Each row of a before or after table is a point. The points were changed in one or more steps. Then noise was added and the rows were shuffled. The steps act on columns, c1 being the first. Name the steps. A step turns or swaps two columns, mirrors them in a line or flattens them onto one, adds a multiple of one to another, or multiplies or shifts one. Angles are multiples of 10 degrees, from the lower column toward the higher: turns from -170 to 170, lines from 10 to 170 but not 90. Use the fewest steps. Two steps may share a column if one is a turn and the other turns, adds or multiplies; they go together, in the order done. Otherwise the lowest column goes first.

Before (9 x 2)
[[-2.0  0.6]
 [ 1.1 -0.6]
 [-3.1  2.5]
 [-2.9  2.3]
 [ 4.7  4.2]
 [ 2.4 -0.8]
 [ 4.7  4.2]
 [ 4.7 -1.5]
 [ 4.9  0.1]]
After (9 x 2)
[[ 0.5  0.8]
 [ 3.1  5.2]
 [ 0.4  0.5]
 [ 0.3  0.4]
 [-0.3 -0.4]
 [ 3.0  5.3]
 [ 0.3  0.3]
 [ 1.4  2.3]
 [ 0.2  0.2]]
Steps: flatten c1 and c2 onto the line at 60 degrees

Before (8 x 4)
[[ 1.3  2.9  0.8  2.8]
 [-3.5 -2.5 -1.3  3.7]
 [-0.7  3.2  1.7  0.7]
 [-0.3 -2.9 -0.9 -0.3]
 [-0.9 -0.3 -4.2 -0.2]
 [ 0.6  1.3 -1.6  4.0]
 [ 1.0 -1.0 -3.0  0.6]
 [-4.2 -1.1  1.5  0.0]]
After (8 x 4)
[[ 2.1  3.1 -0.7 -1.8]
 [-8.6  0.9 -1.3 -0.7]
 [-8.6 -0.3  3.2 -2.1]
 [-3.4 -2.0  0.7  0.4]
 [-2.1  0.1  3.0  3.1]
 [ 5.1  1.9  0.9 -2.8]
 [ 2.6  1.1  3.5 -2.2]
 [ 0.7 -1.5  2.8  1.5]]
Steps: turn c1 and c2 by -30 degrees; multiply c1 by 2; turn c3 and c4 by -140 degrees

Before (8 x 8)
[[-3.8 -1.3  1.0  1.9  3.5  1.0  1.6 -3.3]
 [-5.8 -1.6 -1.5 -0.6  5.2  2.2 -2.1 -1.5]
 [ 1.0  1.7  2.3 -3.2 -0.8 -0.5 -3.6 -1.9]
 [-0.3  5.7 -4.1  1.7 -0.3  2.4 -3.4  0.3]
 [-1.7 -2.7  1.5  1.1  2.4 -1.1 -0.7  1.8]
 [ 2.7  4.1 -0.3  1.4  1.9  5.1 -3.5  4.6]
 [-3.2 -1.2  2.5 -2.2 -3.5 -0.8  4.8 -1.2]
 [ 0.7 -0.2 -1.6  1.0 -3.5  3.2  0.5 -0.4]]
After (8 x 8)
[[-0.7 -5.9 -2.4  1.2 -3.6  2.4 -3.3 -3.7]
 [-3.9  2.2 -3.3 -1.7  2.2  0.4  0.2 -1.8]
 [-2.9  4.6  4.8  1.7  1.0 -1.4 -1.4  2.0]
 [ 1.5 -5.2 -2.4 -0.4  0.3  5.7 -1.5  1.0]
 [-6.1 -1.2 -3.2 -4.3 -0.4  1.4  2.4 -2.2]
 [ 0.5  0.5  0.8  3.3 -2.1  3.2  0.2  0.0]
 [-1.3  0.8 -1.8 -1.1  2.2 -1.4  2.8  2.3]
 [ 1.2 -4.2  3.6 -1.3  1.3 -0.4  0.3 -4.6]]
Steps: turn c1 and c6 by 10 degrees; turn c2 and c7 by -120 degrees; add 0.7 times c2 to c8; turn c4 and c5 by 50 degrees; turn c3 and c5 by 70 degrees

Before (12 x 11)
[[-5.6  4.9  3.8 -0.2 -2.6 -0.9 -2.8  2.3  1.4 -2.0  1.7]
 [ 0.6 -1.9 -2.0 -0.2 -1.1 -1.0 -4.1  0.8  0.1 -0.8  1.8]
 [-0.8 -2.4 -1.6 -4.5  1.4 -1.3 -1.1  0.4  1.9  1.4 -2.7]
 [ 0.1 -2.0  4.2 -0.7 -0.2 -1.6  0.1  1.7  0.7  0.1 -3.9]
 [-0.1  3.8  0.4 -0.5  1.9 -1.3 -0.1  1.6 -2.4  1.1 -2.2]
 [-5.3 -2.5 -2.6 -1.9 -3.9  4.4 -1.4  1.2 -0.5 -0.1 -1.1]
 [-2.8 -1.1  1.2 -0.9 -0.2 -1.3  0.8  2.2 -0.4  3.3  1.7]
 [-0.6 -0.3 -0.5 -0.8  0.2  1.7  3.7 -5.7  0.8 -1.2  2.5]
 [-1.5 -1.3  1.8 -4.1 -0.5  0.5 -1.2 -2.2 -0.7  1.5  0.1]
 [ 0.4  0.7  0.0 -4.9 -4.1  7.1 -0.9  2.0  2.2 -3.5 -1.6]
 [ 0.0  5.4 -2.4 -1.1 -8.1 -1.1 -1.1  0.3  1.0 -4.3 -0.7]
 [ 0.2  2.8 -2.1 -0.9 -1.8 -0.4 -0.4 -2.7  2.0  3.2 -2.9]]
After (12 x 11)
[[ 0.0  2.9  0.6  1.3  1.8 -1.3  0.0  0.9 -0.4  0.2  2.7]
 [-5.6  4.4  3.6  1.7 -2.7 -1.1 -2.8 -4.4 -1.1  0.6 -3.5]
 [-0.1  4.3 -2.4 -0.5 -8.3 -1.2 -1.2  4.7 -7.1  5.2 -4.8]
 [-5.0  0.4 -2.6  0.0 -4.0  4.4 -1.3  6.1 -4.5  0.6  0.4]
 [-0.6  1.0 -0.6 -5.5 -0.2  1.6  4.0 -1.7  1.0 -0.5 -3.0]
 [-0.8 -3.0 -1.5 -1.9  1.3 -1.6 -1.1  6.6  3.5  0.4  3.5]
 [-1.6 -1.3  1.8 -4.1 -0.4  0.7 -1.3 -0.4 -1.0 -1.7  1.8]
 [-2.7 -1.9  1.4  1.5 -0.4 -1.4  0.8  0.3 -0.6 -4.9  2.8]
 [ 0.4 -3.3  4.3  1.2 -0.2 -1.6 -0.1 -5.3  0.8  3.3  2.5]
 [ 0.2  2.5 -2.1 -3.0 -1.8 -0.4 -0.2  2.5  0.0 -1.1  6.0]
 [ 0.6 -2.6 -2.0  0.3 -1.3 -0.8 -4.1  3.7 -1.1 -0.7 -2.3]
 [ 0.2  5.9  0.0 -0.8 -4.3  7.0 -1.0  5.3 -1.7  4.5 -3.2]]
Steps: add 0.7 times c6 to c2; turn c4 and c8 by -60 degrees; add -1.5 times c3 to c8; add 1 times c5 to c9; multiply c10 by 1.6; turn c10 and c11 by 130 degrees
